Every row gives one point. The window is the flat piece filled in between its corners: a triangle in 3 columns, a solid with four corners in 4, and so on. A path goes straight from each point to the next, and from the last back to the first. List the points from which the path goes on through the window.

Window (4 x 4):
[[-0.52 -0.82  0.06 -0.03]
 [-0.23  0.55  0.04 -0.90]
 [ 0.34 -0.04  0.04  0.62]
 [ 0.08 -0.25  0.67  0.29]]
Path:
(1): [ 0.29  0.13  0.30 -0.13]
(2): [-0.36 -0.30  0.18 -1.06]
(3): [-0.21  0.37  0.22  0.27]
(4): [-0.15 -0.34  0.60  0.60]
(5): [ 0.39 -0.49  0.58  0.29]
(6): [-0.04 -0.29  0.32 -0.67]
(7): [-0.40  0.45  0.38  0.24]
(8): [-0.08  0.40  0.43  0.15]
Through the window after points: none

Window (6 x 6):
[[-0.86  0.12  0.49  0.63 -0.04  0.66]
 [ 0.60 -0.10 -0.81  0.44 -0.10  0.09]
 [ 0.35  0.45 -0.60  0.55 -0.41 -0.16]
 [ 0.54 -0.26  0.53 -0.24  0.09  0.15]
 [ 0.39 -0.67  0.66 -0.46 -0.45  0.41]
 [ 0.07 -0.21  0.36 -0.61 -0.10  0.49]]
Path:
(1): [ 0.56 -0.44  0.87 -0.58  0.17 -0.67]
(2): [ 0.32 -0.41 -0.08  0.20 -0.19 -0.18]
(3): [ 0.52  0.24  0.15 -0.24 -0.26  0.98]
(4): [0.70 0.47 0.89 0.31 0.27 0.51]
(5): [-0.40 -0.48  0.14 -0.06 -0.18  0.24]
(6): [-0.05 -0.23 -0.12  0.13 -0.14 -0.05]
(7): [ 0.59 -0.07 -0.09  0.16 -0.35  0.86]
(8): [ 0.54  0.07  0.61  0.05 -0.21  0.69]
(9): [-0.03 -0.47  0.06 -0.30  0.19 -0.21]
(10): [ 0.11 -0.11 -0.18 -0.25 -0.09 -0.69]
(11): [ 0.66 -0.07 -0.10 -0.08 -0.37  0.28]
(12): [ 0.33 -0.06  0.10  0.08 -0.09  0.86]
Through the window after points: 2, 4, 8, 12

Window (8 x 8):
[[-0.36 -0.44 -0.03 -0.09 -0.10  0.12 -0.03  0.11]
 [ 0.12 -0.06 -0.16  0.28  0.78  0.27 -0.21 -0.06]
 [ 0.21 -0.93  1.21  0.41 -0.69 -0.17  0.31  0.38]
 [ 0.22  0.50 -0.46 -0.18  0.16 -0.39 -0.25 -0.64]
 [-0.20  0.03 -0.05  0.07  0.35  0.51 -0.18 -1.41]
 [ 0.06  0.21  0.44  0.28 -0.77  0.08  0.35  0.78]
 [-0.03 -0.05  0.94 -0.60  0.93 -0.07 -0.08 -0.54]
 [ 0.08  0.03 -0.47  0.08  0.14  0.09  0.59 -0.26]]
Path:
(1): [-0.30 -0.27  0.11  0.37 -0.27 -0.02  0.12 -0.02]
(2): [ 0.70 -0.42  0.20 -0.33 -0.12  0.30  0.29  0.29]
(3): [ 0.96  0.10  0.62 -0.64  0.24  0.49  0.23 -0.26]
(4): [-0.67 -0.29  0.43  0.08  0.59 -0.38 -0.02 -0.35]
(5): [-0.50 -0.08  0.47  0.64 -0.23 -0.13  0.17 -0.11]
(6): [ 0.49 -0.36  0.37 -0.53  0.14  0.34 -0.04 -0.38]
(7): [ 0.36 -0.19  0.03 -0.30 -0.23  0.16  0.28 -0.22]
(8): [-0.33  0.06 -0.40  0.33  0.47  0.03  0.38 -0.23]
(9): [-0.38  0.21  0.23  0.16  0.19 -0.69  0.04 -0.28]
(10): [ 0.57 -0.57  0.64 -0.29 -0.13  0.74  0.16  0.73]
(11): [ 0.53  0.03  0.41 -0.74 -0.15  0.54  0.27 -0.02]
(12): [-0.36 -0.66  0.31  1.02 -0.02 -0.61  0.32 -0.08]
Through the window after points: 3, 5, 7, 11

Window (9 x 9):
[[-0.10  0.12 -0.15 -0.57  0.28 -0.13 -0.42 -0.25  0.04]
 [-0.24 -0.53 -0.10  0.06 -0.56 -0.23  0.10 -0.17 -0.12]
 [-0.23  0.00  0.94  0.10 -0.44  0.61 -0.53 -0.06 -0.61]
 [-0.09 -0.05 -0.30  0.10  0.41  0.15  0.51 -0.12 -0.80]
 [ 0.86  0.28 -0.12 -0.49  0.02  0.60  0.63 -0.24  0.83]
 [ 0.30 -0.54 -0.36  0.45  0.00  0.17  0.05  0.38 -0.11]
 [-0.70  0.53 -0.59  0.61  0.31 -0.19 -0.08 -0.26 -0.60]
 [ 0.60  1.05 -0.36 -0.91  0.34 -0.91  0.46  0.10  0.74]
 [-0.59  0.13  0.00  0.77  0.97 -0.25  0.24 -0.41 -0.52]]
Path:
(1): [ 0.51  0.61 -0.14  0.54  0.08 -0.22  0.21 -0.46 -0.22]
(2): [-0.59  0.19 -0.46 -0.73  0.63  0.29  0.19  0.25  0.34]
(3): [-0.44  0.00  0.53 -0.24  0.41  0.17  0.03  0.45  0.36]
(4): [ 0.18 -0.24 -0.22  0.54 -0.21  0.39  0.00 -0.35 -0.74]
(5): [-0.01  0.32 -0.27  0.57  0.18 -0.15  0.03 -0.60 -0.61]
(6): [-0.57  0.28 -0.19 -0.40  0.74 -0.23  0.39  0.47  0.16]
(7): [-0.74 -0.15  0.32 -0.19  0.53  0.74 -0.13  0.27 -0.23]
(8): [ 0.58  0.20 -0.28  0.79 -0.39 -0.67  0.00 -0.46 -0.44]
(9): [ 0.47  0.70 -0.32 -0.52  0.39 -0.40  0.13 -0.93 -0.20]
(10): [-0.33 -0.18 -0.03 -0.26  0.10  0.09 -0.26  0.41  0.20]
(11): [-0.27 -0.06 -0.18 -0.01  0.23  0.16  0.37  0.24  0.20]
(12): [ 0.26  0.25  0.36  0.02 -0.17 -0.04 -0.35 -0.31 -0.27]
Through the window after points: 5, 7, 9

Window, 11 rows:
[[-0.36  0.35  0.67 -0.68  0.11  0.17 -0.07 -0.36 -0.41  0.61  0.81]
 [ 0.67  0.47  1.06 -0.50  0.37 -1.10  0.34  0.62  0.26  0.33 -0.13]
 [ 0.38  0.23  0.48  1.03 -0.53  0.47  0.00  0.04 -0.02  0.03  0.09]
 [ 0.82 -0.38  0.10 -0.76  0.02 -0.59  0.39  0.15 -0.03 -0.30 -0.08]
 [ 0.18  0.53 -0.37  0.45 -0.24  0.17  0.38  0.28 -0.01  0.31  0.12]
 [ 0.44 -0.27 -0.02 -0.12  0.59 -0.18  0.69  0.73 -0.25  0.59  0.26]
 [ 0.18  0.36 -0.23  0.44  0.18  0.95 -0.41  0.92 -0.08  0.78 -0.16]
 [-0.73 -0.57 -0.57  0.69  0.03 -0.42 -0.04 -0.31  0.32 -0.37 -0.36]
 [ 0.32 -0.04  0.01  0.09 -0.01 -0.77 -0.20 -0.65 -0.11  0.14  1.03]
 [-0.40 -0.29 -0.23 -0.11  0.00  0.45  0.23  0.17  0.24  1.59  0.05]
 [ 0.77  0.46  0.09  0.12  0.39 -0.09 -0.16 -0.86 -0.91 -0.09  0.30]]
Path:
(1): [-0.06 -0.32 -0.13 -0.17 -0.21 -0.19  0.14  0.65 -0.24  0.44  0.19]
(2): [ 0.55  0.56  0.27  0.82  0.88 -0.04  0.43 -0.46  0.76  0.17  0.09]
(3): [ 0.50  0.37 -0.18  0.03  0.46  0.33 -0.05 -0.55  0.34 -0.29  0.35]
(4): [ 0.45  0.16  0.29  0.34 -0.07 -0.26 -0.04 -0.27 -0.75  0.29  0.29]
(5): [ 0.05 -0.10  0.32  0.70 -0.27 -0.39 -0.11  0.16 -0.86  0.43  0.18]
(6): [ 0.63  0.26  0.03 -0.14  0.32 -0.10  0.04 -0.24 -0.08 -0.15  0.31]
(7): [ 0.39  0.28 -0.37  0.51  0.30  0.30  0.19  0.17  1.05  0.45  0.52]
(8): [-0.27 -0.19  0.48 -0.15 -0.42 -0.53  0.14  0.53 -0.89  0.27 -0.45]
(9): [ 0.21  0.22  0.19  0.12 -0.50 -0.68  0.04 -0.01 -0.34  0.36  0.19]
(10): [ 0.46 -0.02  0.24  0.23  0.47  0.38  0.13 -0.02  0.29 -0.01  0.37]
(11): [ 0.39  0.01 -0.17 -0.07  0.75  0.42  0.17 -0.36  0.06 -0.19  0.36]
(12): [ 0.32  0.47  0.29  0.23 -0.34 -0.40 -0.21 -0.04 -0.72  0.58  0.14]
(13): [ 0.12  0.02  0.25  0.08  0.16 -0.02  0.24  0.40 -0.62  0.53  0.14]
(14): [ 0.82 -0.04 -0.17  0.18  0.33 -0.06  0.40  0.06  0.77  0.17  0.24]
(15): [ 0.52 -0.12  0.49 -0.07  0.85  0.23  0.16 -0.52  0.10  0.13  0.35]
(16): [ 0.04  0.40 -0.11  0.05 -0.37 -0.43 -0.07 -0.08 -0.43  0.36  0.49]
Through the window after points: 3, 9, 11, 13, 15

Window (12 x 12):
[[-0.22 -0.01 -0.44 -0.50  0.21  0.40  0.05 -0.06 -0.20  0.96 -0.01  0.53]
 [ 0.71 -0.21 -0.23  0.19 -0.45 -0.15  0.98 -0.64 -0.24 -1.23 -0.11  0.38]
 [ 0.17  0.97 -0.39 -0.08 -0.51 -0.95  0.58  0.40  0.02 -0.79  0.23 -0.30]
 [-0.52 -0.20  0.51 -1.19  0.41  0.79 -0.12 -0.37  0.32  0.52 -0.25  0.19]
 [-0.17 -0.01 -0.40  0.50 -0.55 -0.87  0.64 -0.69 -0.12 -0.79 -0.39 -0.32]
 [-0.06 -0.41  0.52 -0.33  0.58  0.42 -0.39  0.33 -0.31  0.66  0.04 -0.08]
 [-0.05  0.22 -0.38 -0.28  0.58  0.73 -0.65 -0.18  0.41  0.25  0.14 -0.19]
 [-0.02  0.45 -0.43 -0.50 -0.10  0.08 -0.38 -0.13 -0.76 -0.49 -0.42 -0.09]
 [-0.04  0.29  0.34  0.50 -0.63  0.74  0.91 -0.72 -0.26 -0.40 -0.33  0.03]
 [ 0.03  0.03 -0.39  0.39  0.00 -0.29  1.11  0.43  0.05 -0.82 -1.04  0.25]
 [ 0.70 -0.06  0.17 -0.77 -0.08  0.74 -0.76 -0.43  0.13  0.94 -0.69 -0.05]
 [ 0.03  0.43  0.11  0.13 -0.22 -0.26 -0.37 -0.22  0.04 -0.36 -0.30  0.70]]
Path:
(1): [-0.44  0.03 -0.08  0.05 -0.74  0.13 -0.01  0.27  0.26 -0.65  0.14  0.38]
(2): [ 0.11  0.06 -0.15 -0.11  0.60 -0.07  0.49 -0.21 -0.39  0.19 -0.47  0.02]
(3): [ 0.37  0.20  0.42 -0.45  0.68 -0.10  0.54 -0.27  0.05  0.08  0.03  0.00]
(4): [-0.39  0.05 -0.45  0.09 -0.81  0.87 -0.14 -0.24 -0.11 -0.15 -0.37 -0.03]
(5): [-0.05 -0.15 -0.48 -0.41 -0.79  0.33 -0.38 -0.05 -0.17 -0.06 -0.32  0.28]
(6): [ 0.34  0.77  0.24 -0.24  0.36 -0.43  0.47  0.01  0.11 -0.13 -0.01 -0.37]
(7): [-0.09  0.67 -0.01 -0.27  0.80 -0.23  0.14 -0.37 -0.32  0.60 -0.02  0.26]
(8): [ 0.07 -0.27 -0.15 -0.10 -0.61  0.41 -0.08  0.16  0.11 -0.54 -0.65 -0.20]
(9): [ 0.02 -0.09 -0.07 -0.24 -0.15  0.56 -0.19  0.03 -0.18  0.10 -0.21  0.04]
(10): [-0.03  0.34  0.02 -0.33  0.23  0.23 -0.02 -0.77 -0.15 -0.16 -0.47  0.10]
(11): [-0.06  0.60  0.45 -0.27  1.17 -0.03  0.43 -0.65  0.28 -0.18 -0.57  0.02]
(12): [ 0.13 -0.07 -0.31 -0.18 -0.23  0.38 -0.15 -0.18  0.03 -0.18  0.02  0.15]
(13): [-0.28 -0.43  0.16  0.00 -0.69  0.23  0.08  0.11  0.06 -0.30 -0.38  0.22]
(14): [ 0.71  0.53 -0.31 -0.74  0.84  0.21  0.14 -0.89 -0.18  0.45 -0.09  0.02]
(15): [ 0.27  0.23  0.14  0.19  0.31 -0.26  0.21 -0.62 -0.20 -0.38 -0.56  0.17]
(16): [-0.37 -0.21 -0.68 -0.76 -0.65  0.09  0.15  0.37  0.20  0.12  0.16  0.03]
Through the window after points: 5, 11, 13
